Each row is a point. The ring and each string are closed loops that go straight from each point to the next, and from the last back to the first. Before rounding, they use only three directions, however many columns there are. Count how often each string passes through the ring. Passing back the other way cancels.

Ring (6 x 4):
.42 -.10 -.08 -.14
.13 .39 -.21 -.24
-.23 .36 -.25 -.12
-.32 .08 -.21 .01
-.04 -.34 .01 .12
.30 -.39 .07 .04
String (8 x 4):
.58 .12 -.07 -.27
.38 .06 -.30 -.24
.27 -.07 -.30 -.16
.25 -.15 -.21 -.10
.34 -.39 -.24 -.06
.62 -.50 .08 -.03
.55 -.23 .14 -.08
.47 .09 .20 -.14
Times through: 0
String, 23 rows:
-.09 .44 -.43 -.25
-.15 .61 -.36 -.26
-.23 .79 -.28 -.27
-.31 .43 -.51 -.19
-.16 .08 -.41 -.10
-.20 .04 -.47 -.09
-.40 .29 -.49 -.11
-.41 .45 -.33 -.11
-.47 .46 -.38 -.11
-.41 .21 -.55 -.10
-.16 .10 -.34 -.08
-.03 .17 -.12 -.09
-.03 .39 .01 -.12
.04 .16 -.06 -.09
-.09 .14 -.38 -.13
-.13 .34 -.48 -.21
-.06 .57 -.38 -.29
.10 .75 -.05 -.31
.13 .45 .03 -.19
.08 .18 -.11 -.13
.15 .47 .08 -.19
.12 .73 -.05 -.30
.01 .73 -.27 -.33
Times through: 0

Ring, 9 rows:
.44 .08 -.28 -.26 -.17 .17 .01 -.16
.40 .39 -.17 -.18 -.37 .26 .08 -.20
.10 .61 .01 -.04 -.58 .25 .09 -.06
-.26 .60 .13 .07 -.67 .17 .02 .15
-.46 .47 .15 .11 -.63 .09 -.05 .29
-.54 .20 .05 .07 -.45 -.02 -.12 .37
-.40 -.03 -.12 -.03 -.24 -.06 -.14 .31
-.09 -.16 -.26 -.16 -.08 -.03 -.12 .15
.30 -.09 -.32 -.26 -.08 .08 -.05 -.06
String (11 x 8):
-.22 -.27 -.44 -.18 .12 -.11 -.11 .17
.31 -.37 .06 -.23 -.31 .06 -.28 .19
.42 -.16 -.01 -.24 -.33 .13 -.17 .04
.76 .10 -.23 -.33 -.24 .27 .02 -.28
.56 .70 -.41 -.23 -.27 .35 .29 -.48
.25 .76 -.02 -.06 -.62 .33 .16 -.19
.07 .28 .39 .00 -.81 .20 -.16 .23
-.08 .23 .15 -.02 -.57 .12 -.11 .20
-.24 .19 .22 .02 -.61 .08 -.16 .32
-.43 -.08 .35 .06 -.63 -.03 -.31 .55
-.67 -.15 -.25 -.01 -.06 -.18 -.16 .41
Times through: 0

Ring (7 x 11):
.45 .27 .40 .27 -.22 -.32 .07 .36 -.34 -.20 -.02
.18 .40 .25 .20 -.06 -.27 .19 .24 -.05 -.26 -.25
-.16 .37 .12 .04 .14 -.10 .14 .11 .15 -.33 -.28
-.43 .07 -.05 -.23 .25 .17 -.10 .08 .22 -.44 -.06
-.25 -.11 -.12 -.27 .09 .19 -.20 .21 .12 -.49 .08
.15 -.15 .03 -.12 -.15 .04 -.21 .37 -.15 -.42 .20
.41 -.01 .30 .10 -.24 -.16 -.13 .42 -.38 -.28 .20
String:
.30 .25 .02 .09 -.22 -.22 .18 .35 .03 -.38 -.26
.06 .19 .25 .07 .00 -.11 -.02 .23 -.12 -.29 -.01
.18 .37 .52 .27 .02 -.27 .05 .21 -.29 -.14 -.03
.40 .43 .60 .39 -.11 -.40 .12 .28 -.40 -.09 -.06
.67 .34 .44 .38 -.35 -.45 .17 .43 -.40 -.17 -.09
.48 .14 .08 .11 -.34 -.25 .10 .44 -.14 -.37 -.11
.21 .11 .18 .05 -.12 -.12 -.03 .32 -.15 -.33 .01
.31 .07 .47 .16 -.11 -.16 -.16 .33 -.45 -.20 .26
.45 .02 .61 .23 -.18 -.21 -.24 .39 -.65 -.13 .40
.75 .00 .35 .22 -.47 -.30 -.08 .56 -.53 -.25 .21
.66 .13 .47 .30 -.36 -.35 -.03 .47 -.53 -.18 .16
.63 .31 .75 .46 -.24 -.44 .01 .38 -.66 -.04 .16
.67 .40 .32 .36 -.38 -.47 .27 .44 -.26 -.23 -.24
Times through: 2

Ring:
.78 .07 -.29 -.23 .05 .02 .34 .26 -.10 -.19 -.36 .25
.10 .33 -.01 .28 -.44 .12 -.14 .12 .21 -.04 -.57 -.12
-.58 .01 .21 .47 -.53 .07 -.47 -.22 .13 .12 -.39 -.16
-.41 -.51 .25 .11 -.27 -.04 -.31 -.37 -.24 .07 -.02 .17
.36 -.66 .26 -.36 -.15 -.05 .08 -.19 -.51 -.16 .14 .46
.81 -.38 -.06 -.47 .05 -.04 .35 .08 -.41 -.24 -.04 .47
String, 14 rows:
-.11 -.45 .44 .00 -.49 .02 -.25 -.27 -.28 -.05 -.03 .19
-.45 -.68 .59 .06 -.54 -.01 -.42 -.48 -.36 .02 .11 .20
-.73 -.64 .07 .20 -.03 -.11 -.37 -.49 -.25 .19 .04 .18
-.50 -.32 -.21 .23 .10 -.09 -.22 -.27 -.09 .16 -.18 .11
-.24 -.17 .00 .19 -.19 .00 -.20 -.17 -.05 .06 -.25 .06
-.36 -.09 .36 .31 -.61 .08 -.41 -.21 .02 .04 -.30 -.07
-.16 -.10 .30 .20 -.54 .07 -.29 -.15 -.03 -.01 -.28 .00
-.21 -.07 -.06 .22 -.18 .01 -.18 -.11 .01 .06 -.32 .03
-.54 -.04 -.09 .40 -.18 .00 -.33 -.20 .10 .16 -.37 -.07
-.94 -.17 .20 .56 -.44 .02 -.60 -.39 .10 .23 -.29 -.15
-.84 -.40 .26 .39 -.37 -.02 -.53 -.45 -.08 .19 -.13 -.01
-.75 -.65 .01 .19 .04 -.13 -.35 -.49 -.26 .20 .04 .19
-.15 -.44 .01 .00 -.04 -.06 -.11 -.23 -.25 .03 -.06 .24
.06 -.27 .04 -.02 -.16 -.01 -.06 -.11 -.18 -.04 -.16 .19
Times through: 1

Ring, 8 rows:
.15 .53 -.33 -.12 .12 -.17 .21 .26 .05 .20 -.22 -.06 -.17 .15
.06 .64 -.30 -.27 .13 -.08 .16 .22 .10 .13 -.27 -.05 -.18 .12
-.13 .34 -.08 -.30 .08 .01 -.03 .01 .14 -.04 -.25 .00 -.08 .03
-.25 -.04 .05 -.21 .03 .02 -.16 -.14 .16 -.14 -.17 .04 .02 -.01
-.30 -.46 .14 -.04 -.03 -.04 -.25 -.26 .16 -.19 -.07 .07 .11 -.02
-.21 -.68 .16 .16 -.06 -.14 -.23 -.27 .08 -.13 .01 .08 .15 .01
.03 -.36 .02 .22 -.02 -.23 -.04 -.08 -.04 .07 -.02 .03 .08 .09
.14 .07 -.16 .11 .05 -.24 .11 .10 -.03 .17 -.10 -.01 -.04 .14
String:
.05 .53 -.11 -.24 .11 -.03 .06 .09 .02 .10 -.26 -.02 -.09 .08
.07 .94 -.24 -.43 .17 .03 .15 .22 .08 .13 -.37 -.06 -.20 .10
-.03 .91 -.32 -.49 .17 .03 .15 .24 .18 .07 -.37 -.06 -.24 .09
-.13 .53 -.30 -.37 .12 -.02 .07 .16 .24 -.01 -.28 -.04 -.18 .07
-.20 .54 -.22 -.45 .12 .05 .01 .09 .26 -.07 -.31 -.03 -.16 .03
-.26 .36 -.05 -.43 .09 .10 -.10 -.05 .23 -.13 -.28 .01 -.08 -.01
-.32 .06 -.10 -.31 .05 .03 -.12 -.07 .29 -.17 -.20 .02 -.06 -.01
-.24 -.08 -.13 -.16 .03 -.07 -.08 -.04 .23 -.11 -.14 .02 -.04 .03
-.12 -.07 -.01 -.07 .03 -.08 -.08 -.07 .10 -.04 -.13 .02 .01 .04
-.16 -.19 .16 -.07 .00 -.02 -.18 -.20 .04 -.09 -.13 .05 .09 .00
-.34 -.46 .29 -.09 -.04 .04 -.33 -.36 .12 -.24 -.09 .09 .16 -.06
-.47 -.61 .25 -.12 -.06 .05 -.38 -.39 .23 -.33 -.07 .10 .16 -.09
-.44 -.46 .04 -.14 -.03 -.01 -.26 -.24 .30 -.28 -.08 .06 .06 -.05
-.27 -.20 -.08 -.12 .01 -.07 -.12 -.09 .23 -.14 -.11 .03 -.01 .01
-.38 -.20 -.09 -.22 .01 -.02 -.17 -.12 .32 -.22 -.13 .03 -.02 -.02
-.32 -.02 .08 -.29 .03 .08 -.21 -.19 .21 -.20 -.20 .04 .02 -.04
-.15 .19 .19 -.28 .05 .10 -.18 -.18 .03 -.09 -.24 .04 .05 -.02
-.08 .27 .07 -.24 .07 .04 -.09 -.08 .04 -.02 -.24 .02 .00 .02
-.08 .65 -.08 -.43 .13 .09 .00 .05 .11 .00 -.33 -.02 -.11 .03
-.07 .76 -.30 -.45 .15 .02 .11 .20 .20 .04 -.34 -.05 -.21 .07
-.10 .49 -.38 -.31 .12 -.08 .12 .21 .25 .03 -.25 -.05 -.20 .09
-.08 .17 -.22 -.14 .07 -.12 .04 .09 .16 .02 -.17 -.02 -.10 .08
-.03 .14 -.08 -.10 .06 -.09 .00 .01 .06 .04 -.17 .00 -.04 .07
Times through: 2

Ring (8 x 14):
.04 -.05 .21 .06 .28 -.10 -.33 .38 -.23 -.14 -.01 -.32 -.26 -.07
.01 .31 .18 .09 .41 -.01 -.36 .13 -.25 .10 .12 -.42 -.01 -.14
-.01 .39 .08 .10 .32 .00 -.14 -.27 -.10 .36 .16 -.34 .21 -.06
-.05 .15 -.06 .17 .00 -.10 .17 -.63 .16 .52 .10 -.16 .37 .15
-.12 -.39 -.15 .37 -.46 -.37 .34 -.60 .37 .34 -.08 .05 .34 .40
-.11 -.62 -.13 .40 -.54 -.45 .31 -.38 .37 .15 -.16 .09 .19 .44
-.05 -.71 -.02 .27 -.40 -.40 .17 -.02 .23 -.07 -.21 .05 -.10 .36
.04 -.38 .16 .07 .05 -.20 -.15 .35 -.08 -.19 -.12 -.17 -.33 .08
String, 23 rows:
-.21 -.45 -.06 .66 -.48 -.57 -.10 -.03 .18 -.09 -.11 -.11 .26 .34
-.19 -.80 -.08 .64 -.67 -.65 .04 .03 .29 -.20 -.23 .03 .12 .46
-.04 -.94 -.02 .28 -.52 -.47 .21 .08 .27 -.19 -.29 .13 -.22 .43
.15 -.63 .07 -.24 -.06 -.07 .37 -.09 .16 .09 -.19 .10 -.43 .23
.03 -.29 .06 .05 -.02 -.16 .08 -.07 .07 .10 -.07 -.09 -.12 .15
-.07 -.22 .05 .31 -.10 -.29 -.12 .04 .02 -.01 -.05 -.18 .04 .15
.06 -.24 .12 -.01 .10 -.10 .00 .05 -.02 .04 -.06 -.14 -.21 .08
.07 -.16 .13 -.06 .16 -.06 -.01 .03 -.04 .09 -.04 -.16 -.21 .05
-.09 -.10 .08 .37 -.03 -.30 -.26 .13 -.06 -.05 -.01 -.27 .08 .09
-.08 .11 .18 .35 .21 -.23 -.52 .38 -.25 -.16 .06 -.43 .00 -.07
-.06 .51 .28 .31 .54 -.10 -.81 .56 -.48 -.17 .18 -.64 .00 -.29
.11 .46 .23 -.17 .63 .18 -.27 .04 -.30 .24 .17 -.43 -.11 -.24
.11 .30 .14 -.21 .46 .16 -.01 -.22 -.12 .38 .13 -.28 -.06 -.11
.12 .25 .10 -.23 .39 .16 .11 -.37 -.04 .46 .11 -.22 -.02 -.05
.06 .53 .06 -.10 .43 .16 .04 -.55 -.06 .61 .22 -.31 .24 -.09
.08 .39 .01 -.19 .33 .18 .27 -.76 .08 .72 .17 -.18 .24 .00
.05 .07 -.01 -.06 .10 .01 .27 -.58 .14 .52 .06 -.10 .15 .12
-.11 -.07 -.03 .37 -.14 -.28 -.02 -.28 .11 .21 .02 -.18 .28 .18
-.23 -.10 -.09 .66 -.35 -.47 -.09 -.31 .17 .16 .02 -.19 .50 .27
-.16 -.18 -.04 .51 -.27 -.40 -.08 -.18 .13 .10 -.02 -.17 .31 .23
-.25 -.34 -.15 .72 -.56 -.57 .04 -.36 .30 .13 -.06 -.07 .50 .39
-.16 -.28 -.05 .51 -.32 -.43 -.05 -.15 .15 .06 -.05 -.13 .27 .27
-.03 -.31 -.01 .17 -.17 -.23 .16 -.26 .17 .18 -.07 -.05 .06 .24
Times through: 2

Ring, 6 rows:
.00 -.16 -.06 .12 .08 .08 .54 .23 .26 .06 -.54 .08 -.18 .13
.00 -.13 -.05 .00 .03 .01 .17 .13 .05 -.02 -.28 -.07 -.08 .00
-.08 .11 -.22 .01 -.23 .06 -.28 .14 -.48 -.18 .16 .16 .00 -.05
-.06 .22 -.21 .02 -.27 -.03 -.32 .02 -.47 -.17 .37 .23 .18 .02
.06 .10 .00 -.01 -.07 -.21 -.07 -.16 -.01 -.04 .26 .00 .32 .09
.07 -.04 .03 .07 .06 -.14 .36 -.04 .30 .06 -.16 .02 .15 .17
String, 31 rows:
.02 -.05 -.03 .00 .00 -.06 .10 .04 .04 -.03 -.11 -.04 .05 .03
.08 -.16 .10 -.11 .11 -.17 .01 -.08 .16 -.01 -.11 -.33 .12 -.06
.05 -.16 .05 -.14 .07 -.11 -.11 -.02 .02 -.06 -.10 -.35 .05 -.13
.04 -.08 .01 -.12 .00 -.11 -.19 -.03 -.09 -.09 .03 -.26 .10 -.11
-.05 .00 -.15 -.08 -.15 .03 -.34 .12 -.41 -.17 .09 -.06 -.02 -.15
-.16 .13 -.34 .07 -.30 .23 -.23 .33 -.64 -.21 .04 .34 -.18 -.05
-.19 .18 -.41 .14 -.36 .28 -.16 .39 -.68 -.22 .02 .49 -.22 .01
-.06 .08 -.19 .06 -.17 .05 -.06 .15 -.29 -.12 .03 .20 -.01 .03
.04 .01 -.01 -.06 -.04 -.15 -.11 -.08 -.06 -.06 .13 -.11 .20 -.01
-.04 .18 -.17 -.04 -.24 -.06 -.45 -.02 -.50 -.19 .41 .09 .19 -.06
-.18 .37 -.43 .09 -.49 .17 -.54 .22 -.94 -.30 .49 .53 .03 -.01
-.17 .32 -.40 .13 -.43 .17 -.34 .24 -.77 -.24 .34 .54 .00 .05
-.09 .15 -.25 .12 -.23 .10 -.01 .20 -.36 -.12 .05 .36 -.03 .09
-.02 .07 -.12 .05 -.12 -.02 .00 .06 -.16 -.08 .05 .14 .08 .06
.11 .04 .10 -.12 .01 -.32 -.22 -.29 .05 -.04 .33 -.26 .41 .00
.11 .14 .08 -.10 -.05 -.37 -.29 -.35 -.01 -.06 .50 -.17 .52 .04
.10 .15 .06 -.04 -.05 -.33 -.15 -.31 .03 -.03 .43 -.06 .49 .10
.01 .13 -.08 .09 -.10 -.11 .11 -.03 -.02 -.03 .12 .20 .21 .16
-.01 .05 -.10 .08 -.08 -.02 .15 .07 -.03 -.03 -.05 .16 .06 .11
.04 -.01 -.02 .01 -.01 -.11 .09 -.03 .06 -.02 -.02 -.02 .14 .07
.17 -.09 .21 -.06 .18 -.35 .22 -.28 .47 .09 .00 -.30 .36 .11
.10 -.11 .10 .12 .16 -.16 .66 -.04 .58 .15 -.35 .02 .13 .26
.00 -.09 -.07 .23 .07 .07 .80 .23 .40 .12 -.56 .30 -.13 .30
-.06 -.07 -.17 .26 -.01 .18 .75 .35 .23 .07 -.60 .41 -.24 .27
-.04 -.06 -.13 .17 -.02 .10 .50 .25 .13 .03 -.41 .26 -.15 .18
.06 -.07 .03 -.01 .05 -.13 .16 -.04 .17 .01 -.10 -.10 .12 .06
.09 -.15 .09 -.01 .14 -.15 .32 -.04 .35 .06 -.25 -.18 .10 .07
.03 -.23 .01 .10 .16 .03 .65 .20 .43 .10 -.63 -.01 -.17 .14
-.05 -.25 -.12 .20 .10 .24 .82 .44 .33 .09 -.88 .21 -.42 .17
-.07 -.16 -.17 .17 .01 .23 .57 .41 .11 .02 -.65 .24 -.36 .12
-.07 -.02 -.20 .13 -.10 .15 .27 .29 -.10 -.05 -.30 .26 -.18 .10
Times through: 5

Ring, 6 rows:
-.11 .16 -.04 -.11 .05 -.04 .08 -.06 -.01 -.06 .13 .19 .06 .12
-.24 .47 .11 .23 -.04 -.16 .30 .09 .22 -.09 .17 .08 -.24 -.13
-.02 .33 .18 .48 .02 -.05 .45 .07 .24 -.07 .13 .07 -.44 -.35
.30 -.14 .04 .30 .14 .16 .29 -.11 -.02 .01 .00 .16 -.22 -.21
.47 -.52 -.09 -.19 .30 .32 .08 -.32 -.31 .02 .04 .36 .14 .09
.26 -.36 -.12 -.39 .26 .22 -.01 -.30 -.29 -.02 .12 .38 .27 .24
String (24 x 14):
-.05 .39 .15 .64 -.06 -.10 .44 .14 .29 -.03 .02 -.03 -.48 -.39
.11 .33 .36 .42 .18 .03 .70 -.02 .26 -.16 .42 .25 -.61 -.53
.12 .35 .36 .61 .13 .01 .73 .04 .32 -.13 .33 .17 -.70 -.61
.03 .15 -.01 .52 -.07 -.03 .22 .08 .13 .04 -.17 -.05 -.26 -.20
.06 .04 -.06 .30 -.01 .02 .13 .00 .03 .04 -.13 .03 -.11 -.07
.39 -.20 .14 .13 .28 .23 .41 -.21 -.06 -.06 .23 .33 -.25 -.25
.54 -.42 .09 .00 .37 .34 .36 -.31 -.19 -.04 .22 .41 -.15 -.19
.37 -.29 .05 -.09 .30 .25 .26 -.26 -.16 -.05 .21 .37 -.06 -.07
.24 -.29 -.18 .10 .07 .15 -.03 -.13 -.17 .09 -.22 .10 .10 .09
.49 -.63 -.19 -.24 .27 .34 -.06 -.34 -.39 .07 -.08 .33 .27 .20
.72 -.85 -.02 -.74 .61 .54 .13 -.61 -.54 -.07 .41 .74 .30 .20
.60 -.70 -.01 -.66 .54 .46 .13 -.54 -.46 -.08 .39 .67 .27 .19
.71 -.90 -.08 -.85 .61 .54 .04 -.64 -.60 -.06 .38 .75 .42 .31
.28 -.39 -.21 -.14 .14 .20 -.10 -.21 -.27 .07 -.15 .20 .24 .22
.11 -.10 -.12 .11 .04 .07 .03 -.07 -.08 .05 -.13 .10 .04 .06
.44 -.43 .03 -.31 .38 .32 .21 -.36 -.27 -.06 .28 .48 .07 .03
.55 -.54 .04 -.32 .44 .38 .24 -.41 -.31 -.06 .30 .53 .05 .00
.25 -.18 .00 .01 .19 .17 .20 -.18 -.11 -.02 .09 .26 -.05 -.04
.13 -.10 -.14 .32 -.02 .06 .03 -.01 -.04 .09 -.27 -.01 -.03 -.01
.26 -.15 -.07 .51 .01 .11 .17 -.01 .00 .10 -.27 -.02 -.20 -.19
.35 -.04 .22 .42 .22 .17 .55 -.11 .09 -.06 .20 .23 -.47 -.45
.28 .12 .34 .36 .26 .14 .69 -.11 .16 -.14 .41 .32 -.57 -.52
-.01 .35 .14 .72 -.07 -.08 .43 .15 .29 -.01 -.05 -.06 -.51 -.42
-.06 .25 -.01 .54 -.11 -.09 .20 .13 .18 .04 -.18 -.09 -.26 -.19
Times through: 0
String:
.13 -.13 -.11 -.02 .09 .10 .03 -.12 -.12 .02 -.05 .17 .09 .10
.18 -.16 -.03 -.19 .20 .14 .12 -.20 -.15 -.04 .15 .31 .08 .09
.19 -.22 -.01 -.48 .31 .19 .10 -.31 -.23 -.09 .33 .47 .20 .20
.00 -.07 -.10 -.47 .18 .07 -.03 -.21 -.19 -.07 .21 .35 .29 .31
-.18 .15 -.17 -.04 -.07 -.09 -.09 .01 -.02 .02 -.10 .05 .17 .23
-.11 .15 -.13 .19 -.09 -.07 .00 .05 .04 .04 -.17 -.01 .02 .08
.04 .09 .07 -.02 .15 .04 .26 -.11 .01 -.08 .23 .26 -.10 -.05
-.08 .31 .18 -.04 .15 -.03 .38 -.07 .12 -.16 .40 .30 -.20 -.11
-.32 .68 .28 .14 .04 -.20 .51 .08 .32 -.21 .48 .21 -.38 -.24
-.37 .71 .17 .43 -.12 -.26 .40 .20 .38 -.11 .18 -.01 -.40 -.26
-.35 .70 .15 .59 -.17 -.27 .38 .25 .40 -.07 .05 -.10 -.44 -.30
-.21 .69 .35 .52 .01 -.18 .66 .15 .43 -.18 .38 .11 -.63 -.49
-.16 .58 .26 .63 -.04 -.16 .56 .17 .39 -.11 .19 .01 -.59 -.47
.04 .45 .41 .51 .15 -.03 .77 .03 .34 -.18 .45 .22 -.70 -.60
.19 .18 .31 .29 .23 .09 .64 -.09 .17 -.15 .41 .31 -.51 -.45
.21 .14 .22 .60 .11 .07 .56 .01 .20 -.05 .13 .11 -.55 -.50
.19 .00 .02 .54 .01 .07 .28 .02 .08 .05 -.15 .00 -.30 -.27
.11 -.03 -.11 .41 -.05 .03 .08 .02 .01 .09 -.27 -.04 -.10 -.08
.23 -.11 .04 .06 .18 .15 .25 -.15 -.06 -.03 .13 .25 -.11 -.10
.51 -.40 .11 -.13 .40 .33 .36 -.34 -.20 -.07 .31 .47 -.11 -.14
.78 -.80 .01 -.30 .52 .52 .24 -.50 -.42 -.02 .23 .57 .06 -.03
.70 -.76 -.03 -.40 .49 .48 .17 -.49 -.43 -.02 .23 .57 .15 .07
.69 -.77 .00 -.57 .56 .50 .17 -.55 -.47 -.06 .35 .66 .21 .12
.52 -.69 -.17 -.45 .36 .38 -.05 -.42 -.45 .03 .06 .45 .34 .26
.26 -.42 -.26 -.19 .13 .20 -.17 -.22 -.30 .09 -.19 .19 .32 .29
Times through: 3
